Each row of a before or after table is a point. The points were changed in one or more steps. Then noise was added and the rows were shuffled. The steps act on columns, c1 being the first. Write out the steps. A step turns or swaps two columns, mirrors them in a line or flattens them onto one, adds a multiple of one to another, or multiplies or shifts one. Angles are multiples of 10 degrees, from the lower column toward the higher: turns from -170 to 170, lines from 10 to 170 but not 90. Use the fewest steps. Two steps may share a column if one is a turn and the other turns, adds or multiplies; they go together, in the order done. Otherwise the lowest column goes first.
(in the rows, 128 means zero)

Before, 14 rows:
[[ 63  76]
 [ 88  77]
 [111 105]
 [109  89]
 [198 225]
 [ 66 112]
 [164 110]
 [115 127]
 [149 109]
 [164 165]
 [128 143]
 [123 166]
 [199 121]
 [104 126]]
After (14 x 2):
[[ 97 137]
 [160  66]
 [176 123]
 [ 87 127]
 [161 155]
 [ 51 166]
 [130  90]
 [118  92]
 [248 112]
 [ 94 168]
 [125 132]
 [ 59 137]
 [146 140]
 [119 151]]
Steps: turn c1 and c2 by -60 degrees

Before:
[[126 130 165 106]
 [126 127  48  91]
 [111 114 123 142]
 [133 113 159 114]
 [158 123 143 122]
 [141 117 158 249]
 [139 182 161  92]
 [108 182 150 131]
 [111 145 101 156]]
After:
[[125 166 112 105]
 [112 131 138 139]
 [135 128  76  94]
 [107 120  86 131]
 [112  98 129 154]
 [156 144 121 123]
 [135 166 126 113]
 [127  61 155  94]
 [143 159 123 250]]
Steps: turn c2 and c3 by -120 degrees; multiply c3 by 0.7

Before:
[[ 66 136 127 206 154  95]
 [167 172  83  99  76 192]
 [ 62 182 122 106  88 108]
 [189 202  81  54  87  70]
 [155 187 107  96  69 164]
 [109 108  71  78 139 113]
 [150 138 103 105 175 151]
 [137 105 121 133 159 128]
 [177  45 111 153 152 147]
 [117 118  83 224 147 150]
 [153  74 125 148 173 139]]
After:
[[ 62 228 107 169  83 122]
 [138 154 127 107 153 122]
 [112 162 113  90 105  72]
 [167 222 193 120  71  83]
 [154 124 140 100 176 126]
 [149 187 154  70 147 103]
 [118 166 150 197 205  83]
 [ 66 185  97 201 199 126]
 [189 253  69  68  49  83]
 [155 240 164 125  62 107]
 [176  93 147 106 162 111]]
Steps: turn c4 and c5 by 40 degrees; add -0.5 times c1 to c4; shift c2 by 50; swap c3 and c6

Before (12 x 9):
[[ 74 169  89 120 148 146 163 155 119]
 [120 161  85 128 121 104 141  95 135]
 [125 107  86 141 132 140 189 148 218]
 [ 88 135 182 131 122 103 136 146 103]
 [ 60 140 107 121 215 118 120 145 132]
 [103 150  89  97 118  93 136 163 154]
 [104 175 134 146 135 123 102 135 127]
 [165 156 101  86 216 173 139   7 116]
 [ 52 159  92 101 109 149 121 143 132]
 [ 63 172 163 129 121 105 163 143 162]
 [ 69 145  87 142 122  97 131 135 121]
 [ 90 144 113 127 106  98 109 102 128]]
After:
[[ 69 150 100  81 122  92 136 135 159]
 [ 99 175 158 139 121 123 103 145 140]
 [ 72 159 109  97 108 149 120 122 128]
 [ 61 145 121 144  96  98 108 107 114]
 [ 64 136 185 117 126 105 136 144 113]
 [ 40 172 184 118 140 104 163 140 170]
 [137 106  76 125 162 140 189 153 234]
 [209 156 116 173 221 173 139   8  32]
 [ 39 146  96 134 125  97 130 142 131]
 [ 50 140 112 112 211 117 119 136 138]
 [ 91 168 110 105 166 146 163 144 131]
 [ 96 160 101 149 127 103 140 103 117]]
Steps: add 1 times c6 to c1; add 0.5 times c2 to c3; turn c4 and c8 by 40 degrees; add 0.7 times c8 to c9; add 0.5 times c7 to c5

Before, 8 rows:
[[ 79 130 154 127 104 164 228 119 141 112 130]
 [146 122 149 141 237 100  82 170 155 115 145]
 [ 77 134 123 102 168  46  96 121 162 100 103]
 [ 99  98 100 127 162 171  74 113 145 122 105]
 [180 139  89 146 106 145  84 139 159 208 122]
 [129 213  96 111 103 157 199 197 147 107 140]
 [ 99 105 109  46 139 162  68 122 152 202 149]
 [ 86 108 199  98 108 126 104 143 137 106 118]]
After (8 x 11):
[[ 20 128 108 150 139 203  68 152 150 198 150]
 [162 170 149  95 237 141  82 120 154 121 147]
 [ 90 125 100 190 161 210  74 161 145 113 104]
 [115 164  95 117 103 197 199  23 147  95 141]
 [208 136  89  24 105 185  83 115 159 197 122]
 [ 47 149 200 204 107 165 103 143 137 127 116]
 [ 43 120 122 226 167  87  96 125 162  98 102]
 [ 67 118 154 234 102 204 227 130 142 121 132]]
Steps: multiply c1 by 2.5; turn c1 and c4 by -60 degrees; turn c2 and c8 by -110 degrees; add 0.3 times c3 to c10; shift c6 by 40

Before, 12 rows:
[[176 211 113 159 162  37 187  86 171 120 184 113]
 [113 119 134  82 132 139  90 179 140  56  85 187]
 [202 109 109 164 158  67 188 145 164 152 159  87]
 [105 113 200 147 178 160 105 120 135  61 112 207]
 [ 47 118 133 145 104 101 129 170 132 176 103 174]
 [ 65 168 130 173 142 163 101 170 147 151 115 109]
 [ 55 113  97 154 150 104  99 170 178 150 184 135]
 [126 115 148 183  88 141  70 117 121  68 117 171]
 [214 166 100 195 137  71 208 193 127 132 221 128]
 [102 104 129  96 172 181 128  84  65  32 131 164]
 [ 90 108 150 150 176 107 108 148  81  23 100 148]
 [ 69 132 121 197  92 130 175 167 194 113 146 119]]
After:
[[115 128 125  82 171 182  60  83 116  29  92 121]
 [139  94 136  81 130 140 133 181 170  59  65 160]
 [ 96 118 152 177  91 140 112 120 184  66  81 130]
 [ 85 101 154 129 176 110  81 147 140  16 100 154]
 [154 232 111 179 162  37 179  87  76 118 154  78]
 [ 38 116 123 160  91 130 200 166  90 116 140 107]
 [ 50  99 135 105 101 100 129 164 131 173  75 146]
 [ 51  91  96 113 152 102 174 175 164 154 133  72]
 [ 52 149 130 140 144 163 141 171 161 152 146 142]
 [ 95 120 202 135 181 160 132 115 149  61  48 132]
 [174 100 107 195 158  67 173 147  76 151 168 105]
 [169 131  98 232 138  68 144 189  49 128 142  31]]
Steps: turn c1 and c4 by 30 degrees; add -0.5 times c8 to c2; turn c7 and c9 by -80 degrees; mirror c11 and c12 in the line at 140 degrees

Before, 10 rows:
[[182 125  78 119 128 112 172 218 193 107 170 112 128 121 127  91 193 137]
 [136 162  72 106 139  83 129 105 144 109 195  92 118 109 163 125 148 111]
 [120 145 144 134 141 176 184 161  96  82 139 153 141  97 130 152 142 125]
 [119  87 142 121  14 131 107 102 157 129 144 143 123 140 154 136  79 156]
 [  7 118 135  98 122 140 109 132 137 155 113 154 182 132 134 147 177 131]
 [156 156 112  96 150 132  88  96 129 129 133 130 204 146 104 148 143 106]
 [125 117  91 112  85 139 117 143 110 151 132  42 123  93 146 125 130 196]
 [125  85 177  57 146 143 119 177 142 166 141 176 159  98 135 124 148 125]
 [149  90  67  92 116 101 144  96 161 116 116 136 167 145 129 128 153 147]
 [147 167 101  95  97 187 129 139 113 155  98 135 110 143 193 160  95 137]]
After (10 x 18):
[[124 131 123 160  85 136 126 143 108 151 132  40  93  90  90 127 129 195]
 [144 135  74 144  95 188 115 138 114 155 100 137  85 141  85 159  98 137]
 [ 11 137 122 148 121 142 115 132 136 154 113 153 177 133 133 147 178 128]
 [138 138 112 157 142  85 116 105 144 105 196  93 125 111  65 122 146 110]
 [153 155 156 149 150 130  82  98 129 127 134 131 219 145 122 146 142 108]
 [121 108 120 186 139 182 164 162  98  83 140 158 153  99 143 152 142 123]
 [121 129 100 174  12 131 129 102 160 126 146 142  45 141 129 136  80 157]
 [151 110 147 143 114 103 156  98 159 117 115 134 153 144  69 128 151 150]
 [125 123 105 109 146 139 143 178 142 165 142 179 171 100 170 123 146 130]
 [185 112 145 168 127 113 162 218 192 107 169 115 130 123  84  92 195 139]]
Steps: flatten c2 and c7 onto the line at 120 degrees; turn c3 and c15 by 110 degrees; shift c4 by 50; add 0.7 times c5 to c13

Before:
[[ 93  91  95 156 109  95 132  97  84 118  98 104 112  66 141 116 174 120
  163 178]
 [102 176 172 195 123 116 113 133 129  93 111 141 101  95  93  83 189 130
  181 118]
 [ 81  93 142 153  64  93 106  96 103  83 191  88 149  79 167 113 170 135
  114  88]
 [156 101  88 149 164 101 162 127 123  97 125  88  57 132 157 155  90 114
  185  91]
 [146 131  81 146 115 162 109 130 167  64  97 109  96 101 147 115  94 187
  162 114]
 [165  94 126 154 104 123 143 123 106  86 144 100 144 140 136 192 102 171
  166 101]
 [124 112 132 112 103 130 154 178 165 152 116 162 159 155 163 134 199  74
  129 142]
 [193 178 167 205 173 190  98  70 159  82 173 150  96  54  85 123 123 105
   84 148]
 [161 183 126 120 139 155 173 163 176  69 136 123 151 129  70  86 170 135
  163 147]
 [176  86 156 117 101 137 169  88  62  88 108 177  58 155 122  96 110 141
  106 186]
 [104  78 171 180  93 170 115 143  74  96 123 110 100 105  81 195 108 160
   78 137]
 [177 112 116 114 168 183  72  90 141 122 177 146 112 100 118 104 158 156
  103 156]
 [168 146  79 119  89 190 189 115  82 113  86  84 162 164  98  79 194 105
  145 169]
 [ 99 183  99 225 152  95 168 158 129 166 182  85 169 146 106 169  92 161
  134 104]]
After (14 x 20):
[[182 110 120 118 160 121  90  84 130 162 174 146 109 100 120 100 158 158
   97 166]
 [106 181 171 197 119 123  87 141 135 117 108 149  99  89  95  81 195 123
  176 112]
 [146  88 159 117 102 174 130  86  49  61  95 186  61 156 131  96 110 139
  107 188]
 [ 82  87  97 159 102 130 127  97  96 129  97 102 115  64 146 111 169 120
  165 185]
 [ 89  75 175 178  91 221  95 139  85 120 125 109 105 100  76 193 113 156
   78 141]
 [156 135  79 149 115 189  70 125 166  94  93 108  98 101 146 115  85 194
  164 110]
 [179 181 119 116 143 142 105 158 162  57 140 126 158 130  70  78 166 135
  168 150]
 [159 101 123 157 105 154 105 115  90  93 148  95 149 141 133 194 106 172
  164  98]
 [153 100  88 149 172  53 126 132 108  77 133  97  54 133 161 155  91 114
  185  92]
 [107 182 100 226 150  56 180 154 138 134 187  83 175 146 108 160  88 156
  140 100]
 [145 143  80 123  99 245 157 115  70  65  93  86 160 164 105  80 196 104
  142 162]
 [197 185 162 210 173 124  71  66 135 119 168 151  97  58  79 123 117 106
   77 153]
 [ 73  94 135 155  60 189  67  95 125 113 194  91 156  81 167 110 166 139
  114  90]
 [138 105 133 114 100 173 161 175 165 121 111 161 159 150 159 141 189  71
  134 136]]
Steps: turn c1 and c9 by -20 degrees; add -1.5 times c5 to c6; turn c7 and c10 by -50 degrees

Before, 9 rows:
[[ 95 138  64 139 141 132 143 133 188 150  95 168 109  95 130 118 137  99
  151 139 249 133 145 171  93 153 138 123 126 227 141 115]
 [136 133 160 101 121  90 111  96 122 146 122 166 108 164  85 156 103 133
  145 137 107  69 108 101 155 118 158 105 145 103 122  81]
 [ 83 172 124 136 122 124 113 129 171  71 102 165 109 162 143 159 133 185
  137 146  84 144 150  97  93 118 164  98 169 111 110 149]
 [135 180 118  94  67 111 124 117 138 151 212 125 111 168 126 128 125 147
  124  74 128 137 128 167 100 135 160 120 167 164 184 135]
 [ 87 187 154 163 138 127 126 137 163 135  97  95 127 163 111 133 147  97
  153 131 123 128 141 119 116 121 109 105 134  96 153 156]
 [ 92  92 119 150 140 103 174 128 113 141 133 155 235 161  87 121 146  97
  135 140  84 143  66 161 102 140  46 148 135 145 133  77]
 [140 185 159  61 133 109  93 119 118 121 116  36 119 166  61 135 135 143
  132  52  78 120 148 143 100 186 110 183 159  86 119 143]
 [ 67 142 133 144  93  98 108  63 109 147  95 156 106  25 126 148 127 127
  143 147 110 125 119 143  89 200  62 104 172 103 139 157]
 [161 187 146 129 140 110 142 144 140 124 169 105 185 134 107 146 113  95
  138 115 109  93 136 168 133 176 161 120 114 145 158 161]]
After (9 x 32):
[[163 185 194 125 140 106 134 142 151 118 171 103  59 121 104 131 107 122
  141 119 107  99 144 164 126 176 160 124 117 141 124 161]
 [ 90 188 206 161 138 131 160 142 160 131 100  93 119 132 109 123 145  99
  158 131 119 142 139 121 117 122 113 109 131  88 132 160]
 [143 181 171  98  66 108 166 113 134 141 212 128 150 141 129 122 127 139
  127  71 133 145 132 166 100 133 157 120 170 165 126 132]
 [130 131 208  96 120  93 163  96 143 149 118 169 149 154  86 151 103 126
  142 139 109  74 135  98 162 113 154 105 144 102 127  84]
 [ 70 141 184 146  94  96  24  60 110 146  97 157 147 130 126 143 127 114
  140 148 111 117 141 144  90 196  62 108 178 106 127 160]
 [137 186 213  59 129 103 163 119 120 130 116  35 137 171  63 114 137 142
  134  49  78 115 146 141 101 193 115 180 157  89 127 144]
 [ 95 141 118 145 139 133  95 132 180 147  95 164 138 107 128 117 137  93
  155 140 251 154 134 174  95 152 135 122 121 228 125 118]
 [ 90  95 171 149 141 106 171 132 112 139 135 156  15  88  88 156 151 138
  137 136  85 136  82 163  99 139  48 152 140 147 125  77]
 [ 83 174 178 139 124 123 165 129 164  78 101 162 170 147 139 125 128 177
  139 153  80 152 168  98  91 118 163  99 171 112 136 151]]
Steps: shift c3 by 50; turn c7 and c14 by -80 degrees; turn c9 and c22 by 20 degrees; flatten c10 and c31 onto the line at 170 degrees; mirror c13 and c18 in the line at 80 degrees; turn c16 and c23 by 50 degrees; multiply c16 by 0.7

Before (12 x 48):
[[140 136 135 143 126 122 115 146 140 133 100 139 117 135 129 120 114 105
  134 132 137 123 118 103 145 107 123 160 130 109 117 124 111 114 123 108
  145 146 124 218 120 131 146  99 118 133 119 142]
 [132 139 114 135 123 143 128 196 138 115  99 117 117 126 126 174 141 130
  118 125 142 146 129 103 120 154 127 124 193 179 123 128 137 122  79 140
  119 134 121 116 122 154 162 121 122 137 110 110]
 [ 86 144 111 144 140 115 124 116 139 117 110 138 137 126 130 122 117 107
  133 130  73 168 137 110 116 127 101 143 121 104 130 125 132 122 149 135
  143 137 150 133 123 140 142 116 119 142 119 127]
 [144 133 131 145 134 144 129 119 143 138 130 110 116 133 120 118 121 106
  117 109 118 158 159 103 126 118 131 111 112 163 136 114 121 121 112 135
  137 144 122 141 128 141 144 125 114 145 118 125]
 [147 135 131 144 138 142 139 121 133 130 117 143 127 169 117 130 133 140
  117 139 106 137 128 114 139 124 127 111 121 118 138 105 135 118 148 135
  137 141 130 117 124 150 132 119 159 147 171 110]
 [130 103 165 139 111 118 134 110 138 139 107 118 127 150 130 125 123 110
  132 138 141 107 136 123 139 128 134 110 113 111  74 122 134 157 146 135
  138 110 150 129 182 130 148 131 120 134 109 115]
 [115 138 127 134 109 143 137 126 138 111 118 143 120 122 126 130 128 130
  125 108 142 110 121 108 125 120 110 132 155 134 121 126 127 123 146 124
  132 126 143 130 135 120 144 100 111 156 105 144]
 [133 130 113 140 119 129 138 114 120 135 183 103 116 130 129 126 127 103
  120 133 139 111 113 108 127 135 135 112 146 104 108 126  84 145 137 138
  142 143 131 143 153 119 156 118 135 135 106 108]
 [140 121 122 133 131 113 119 116 139 135 132 130 127 161 110 127 139 110
  119 126 140 120 111 114 120 144 123 141 120 126 130 107 138 113 109 109
  144 131 130 122 127 153 134 124 128 113 112 109]
 [120 120 144 112 141 132 120 132 139 113  97 141 131 140 118 119 129 169
  125 136 124 131 122 126 142 141  95 124 137 109 124 128 138 113 132 136
  135 140 134 119 121 140 163 128 109 140 109 114]
 [114 118 129 131 142 142  97 117 144 131  99 142 123 122 129 138 114 129
  124 139 141 131 117 249 136 110 110 111 137 119 131 124  68 113 144 102
  148 135 124 140 133 154 137 101 131 133 114 147]
 [125 139 148 122 129 145 138 111 143 139 123 138 122 129 102 124 151 103
  126 138 141 119 111 131 143 119 118 140 127 120 130 121 112 118 152 138
  130 123 127 116 120 129 137 132 125 149 120 132]]
After:
[[120 120 141 111 138 134 119 135 148 142 102 144 136 138 116 122 130 170
  126 129 123 137 116 126 141 138  94 120 137 113 124 129 138 113 130 138
  133 143 133 135 120 138 166 129 110 137 108 134]
 [116 116 128 132 141 146  94 108 155 128  99 148 125 122 131 137 114 128
  126 130 144 119 131 245 136 111 114 112 138 118 132 121  68 116 143 101
  147 133 121 119 133 157 131  50 135 133 117 101]
 [137 120 121 135 129 114 122 121 147 111 134 131 139 158 113 125 136 108
  117 123 141 128 106 118 119 146 123 142 118 129 130 108 134 113 110 108
  143 127 130 131 126 155 135 115 129 116 110 129]
 [133 142 110 138 122 138 128 196 141 157 102 114 145 124 129 181 142 128
  119 133 147 121 117 107 120 155 128 128 195 176 125 130 137 123  82 139
  115 136 120 126 123 152 164 109 122 137 109 144]
 [134 142 132 145 127 120 113  81 152 118  99 138  66 135 133 122 116 106
  136 125 137 128 133 106 145 107 123 162 133 111 116 124 109 116 121 108
  146 144 125  61 120 131 150  40 118 131 122 111]
 [130 131 111 139 120 130 138  97 106 105 185 108 125 129 130 131 126 104
  122 149 137 139 103 106 126 135 139 110 146 102 104 130  84 144 137 139
  140 144 127 111 154 117 156  98 136 132 105 132]
 [ 84 144 116 145 139 115 126 124 144 175 113 141 121 124 127 122 118 105
  135 128  72 100 131 113 113 129 103 145 121 103 131 130 131 124 146 131
  140 137 149 133 126 137 141  94 118 145 120 138]
 [148 135 132 146 139 138 135 125 140 135 117 145 138 174 119 134 135 143
  114 126 108 118 114 112 133 123 125 113 121 118 139 104 131 118 146 135
  138 140 131 135 121 151 130  97 161 145 177 143]
 [127 103 164 142 113 117 136 107 114 100 107 124 127 148 125 123 126 113
  133 142 137 141 128 121 139 128 132 112 111 112  74 117 128 154 149 133
  134 110 151 130 182 130 148 139 120 132 114 149]
 [141 133 129 145 134 143 133 101 149 154 132 102 131 131 119 121 123 109
  115 121 117  93 148  99 129 121 131 115 111 165 139 112 120 122 107 136
  140 146 125 111 128 140 145 120 114 146 119 151]
 [122 137 148 122 131 146 137 112 150 116 118 141 144 129  99 125 155 105
  124 133 143 122 119 135 146 122 119 139 128 122 134 120 116 117 153 133
  127 123 128 135 122 124 134 142 125 151 124 111]
 [113 138 128 132 106 145 136 119 140 123 119 128 130 120 125 129 132 134
  124 103 141 157 132 108 121 123 110 133 158 129 124 123 128 124 144 125
  135 123 138 122 133 120 144  42 110 158 104 113]]
Steps: turn c13 and c40 by 130 degrees; add 1 times c40 to c8; add -0.7 times c34 to c9; multiply c22 by 1.3; turn c10 and c22 by -130 degrees; turn c12 and c20 by -30 degrees; mirror c23 and c48 in the line at 20 degrees; multiply c44 by 3

Before, 14 rows:
[[112 144  64 153 187 196 107  93 120 166  86 171  89 151 160  89  75  59
   57 125  77  96 121  44  99 134 163 147 135  91 142 180 145  95 140  59
   95 140 131 132 124 103  77 115  87  87 174  75 157 118 164 181 169 165
   52 119 134 165  92 160 173 161 188 192]
 [107 185 128 200  64 100 154 179 123 170  57 210 105  74 132  69 160 160
  118  42 110 189 125 137 112  74 129 199 195 157 145 137  75 123  59  88
  154  49 177 190 175 197  73 171 126 137 105  56 122 152 150  61  83 197
  118 131 132 113 124 176 190 159 186  65]
 [153 207 187 162  74 134 162 116 148 106  71 155 126  51 103 151  65  50
  133 164 144  74  86 121 178 166 128 174 118 185 115 156  76  76  92  70
  186  70 110 170 189 109 159  87 131 125 104 139  93 136 117 118  73  95
  132 170 126  93  34  93 113 157 170 113]
 [134 162  91  92  80 191 197  63  59 121 109 132 175 156 116 101  85 143
  105  85 109 185 177  66 190 143 166 120 100  68 105 111 170 190  96 106
  148 114  81  60 151 199 187 167 159 162 177 108 102 122 177 132  75 222
   41  83 111 143 165  86 125 147  62 189]
 [149 141 169 141 173 108 123  64 138 152 130 168 183 129 191 102 159  79
  152 171  28 149 201 116 186 163  82 177 193 113 110 141 192 138  69  44
  160 149 160 148  97 200 150  82 119 155  94 107 145 102 139 162 144  98
   89 105 147 111  99  71 135  48 126 193]
 [117 186 162 139 172 129 123 111 115 137  58 162 169  87 160 112  74  53
  179  75 139  96 204  60 149  80 106  99 126 152  61 155 145  98 162 102
  179 131 161 126 143 187 184 145  72 171  75  94 125 205 184 117 133 166
  150 135 170 163 166  72 126  56 180 172]
 [106 143 168  87 108 120  76 191  85 174  69 188 139 102 131  88 130 169
  125 152  89  73 188 158 127 109 203  98 201 168  43  53 123 174 156 130
  181  94 179  84 131 120 176 136 164  87 163 163 181 138  73 123 170 115
  164 187  97 150 131 175 183 147  75  93]
 [125  92 194 183 113 124 190 140 179 110 151 129  77  73 116 176 140 122
  174 108 150 109 133  79  91 194 107 138  83 189 154  96 149 156  68  89
  152 133 106 140 118 159 110 170  68 110  90 135  87 132  78 132  72 212
   45 165  90  72 126  83 111 158 160 109]
 [141  99 195 199 124  92  90 145 180 153 159  98  70 131 147 119 147  79
  124 151 111 190 101 156 178  88 126 177 155 135 147 175 169  69 166 133
  163 161 147 161 106 183 143 105 191 149  74 176  86 209 122 166 143  93
  117 177  97 127  51  51 158 136  74  79]
 [144 184  88 164  65 155 187  67  70 146 131  94 129  66 190 178 161 162
  133  86  51  91  88 114 172  79 178  91  84  98  71 177 130  80 149  13
  192 108  91 152  93  86 134 110 120 158  72 181 130 161  71  59 148 223
  159  63  60  85 113 159 112 142 171  69]
 [191 117  71 113 146 129 192 146 171 112 156 197 136 109  94 107 172 111
   66 171 129 165 182 139 136 103  87  82 104  90  69 140 109  65 159  92
  113  80 185 107 114 109  80 108  93 141 163 157 116 139 138 167 117 199
   90 150 120 184 146  63 194  57 188 187]
 [209 205 158 133 186 134 140 179  99 205 126 114 114  87 210  65 145 122
  176 161 144 105  80  91 183  86 143 117 180  75  50 164 123 164 106  75
   87 173 182 176 146  84 101 170  62  93 182 113 120 202 114 164  68  93
  102  90  86 122  54 172 103  67 104  74]
 [149 151  84 183 131 166 136 148  86 194 165 187 124  71 139  49 150  70
  181 103  95 107 198 110  83 134 103 121  90  82  54 122  64 136  59  55
   76  78 152 139 195  93  91 101 193  87 106  80 190 100 190  90 131 117
  143 194 144 105 155 137 148  39 133  68]
 [146  97 108 203 162 165 172 148 151 200 101  81 111 115 181 172 137 163
   67 150  99  68 170 159 129 148 115 206 196  94 148 111 121 148  58  13
  172 124 131  61 118 109 118 150  76 132  80  65 184 133  67  87 131 114
  110 147 178 125 166 179 127 111  68 157]]
After, 14 rows:
[[151 101 119 198 162 164 166 147 156 199 104  83 137 123 193 165 143 154
   90 148  96  67 166  87 130 150 121 206 144 100 145 122 191 140  59  13
  172 120 127  64 115 113 121 160  70 131  75  68 180 137  68  87  73 107
  145 151 193 129 167 189 122 106  77 153]
 [192 118  77 119 154 126 190 148 170 110 153 193 146 138  94 106 178 110
  108 166 127 168 188 117 131 104  90  86 136  86  67 137  95  68 161 101
  118  90 186 104 113 110  74 102 101 142 160 157 117 131 138 165  65 202
  165 150 120 184 149  66 194  64 182 181]
 [145 154  88 186 136 165 140 157  92 198 165 195 152 176 132  50 164  77
  154 102  89 115 194  91  87 134  97 119 184  86  54 117  81 139  64  50
   86  80 155 136 189  85  88  90 193  86 108  78 196  98 185  83 178 117
  110 197 145 110 149 129 156  39 135  70]
 [152 139 166 143 177 103 115  59 135 151 131 170 156 137 192  95 162  77
  129 168  32 144 198 139 189 157  86 176  78 116 117 143 204 140  65  40
  149 148 164 152  93 202 147  77 116 159  98 105 143  99 132 162 164 104
  162 108 146 117 100  65 131  44 123 194]
 [109 144  66 154 187 192 102  83 121 170  84 169  54 165 152  85  81  60
   61 125  86  89 122 221  99 132 154 142 114  84 140 177 136  95 139  52
   96 139 134 132 128 100  82 112  80  87 169  78 156 120 165 180  90 176
  198 126 139 174  87 153 172 158 184 191]
 [214 201 166 128 187 134 143 184 101 199 128 109  60 186 210  65 144 124
  208 169 147 100  79 138 183  85 147 123 151  77  52 165 186 157 107  82
   85 168 182 175 135  86 101 161  61  83 183 113 117 202 112 159 143  95
  162  84  89 122  50 168 100  69 100  73]
 [146  91 194 202 116  93  90 139 174 154 155 104   8 104 142 121 144  85
  111 150 117 190 100 118 182  87 133 182  93 141 146 181 169  65 166 134
  165 167 146 162 109 182 135 111 196 157  78 182  85 206 128 165 144  93
  144 170  96 132  53  54 153 140  73  80]
 [116 191 171 144 169 127 122 115 116 143  65 162 187 202 167 111  68  53
  149  68 144  99 203 152 148  77 108 105 119 146  68 144 128 104 159 103
  174 136 153 126 145 187 185 145  67 172  70  93 126 203 181 117 179 167
  101 131 173 154 167  73 131  51 176 173]
 [ 97 150 172  93 103 122  81 188  79 170  75 194 135 124 123  85 124 172
   86 151  91  76 187  89 129 108 201  94 142 173  50  59 196 171 143 141
  181  93 184  95 132 115 174 136 156  85 157 163 173 137  66 123 149 117
   92 193  97 155 132 172 190 136  81  94]
 [125  90 196 183 109 119 198 138 174 109 138 116  75 190 109 177 141 110
  200 111 151 110 138 130  88 194 114 141  98 189 154  96  93 154  72  90
  153 133 103 141 119 160 109 173  70 105  91 141  84 130  70 135 138 213
  219 171  84  76 120  92 114 161 162 110]
 [133 163  96 101  84 197 205  60  51 134 105 127 199 146 115 103  87 141
  166  86 111 190 180 200 186 140 166 117  77  63 101 111 107 187  95 114
  153 115  71  56 150 202 177 166 161 163 170 106 100 120 187 133  83 221
  211  85 111 142 162  91 127 147  61 183]
 [141 187  84 162  71 159 190  73  71 151 125  98 118 187 192 185 156 163
  115  92  59  91  95  76 166  86 171  83 131  96  68 179  88  79 147  17
  198 109  93 159  85  85 132 104 129 165  66 170 129 165  72  68 146 218
   98  66  55  96 119 162 112 135 174  76]
 [153 202 188 154  72 134 173 119 148 110  68 154  59 193 104 154  59  55
  181 161 134  69  90  88 185 162 130 171 170 184 113 152 104  86  98  65
  184  75 118 163 189 107 152  85 124 123 108 143  90 134 112 120 108  91
  125 161 134  93  33  95 116 162 169 121]
 [110 180 125 192  68 104 160 175 126 164  55 210 104 163 137  68 161 162
  165  41 112 190 120  57 116  77 127 204 191 160 140 135 188 127  50  92
  155  49 178 178 182 189  74 164 126 137 111  55 121 151 151  52  95 196
  141 134 127 110 128 184 184 160 187  60]]
Steps: add 0.7 times c59 to c13; turn c14 and c24 by 140 degrees; add 0.3 times c52 to c24; turn c19 and c53 by 60 degrees; turn c29 and c33 by 80 degrees; multiply c55 by -1
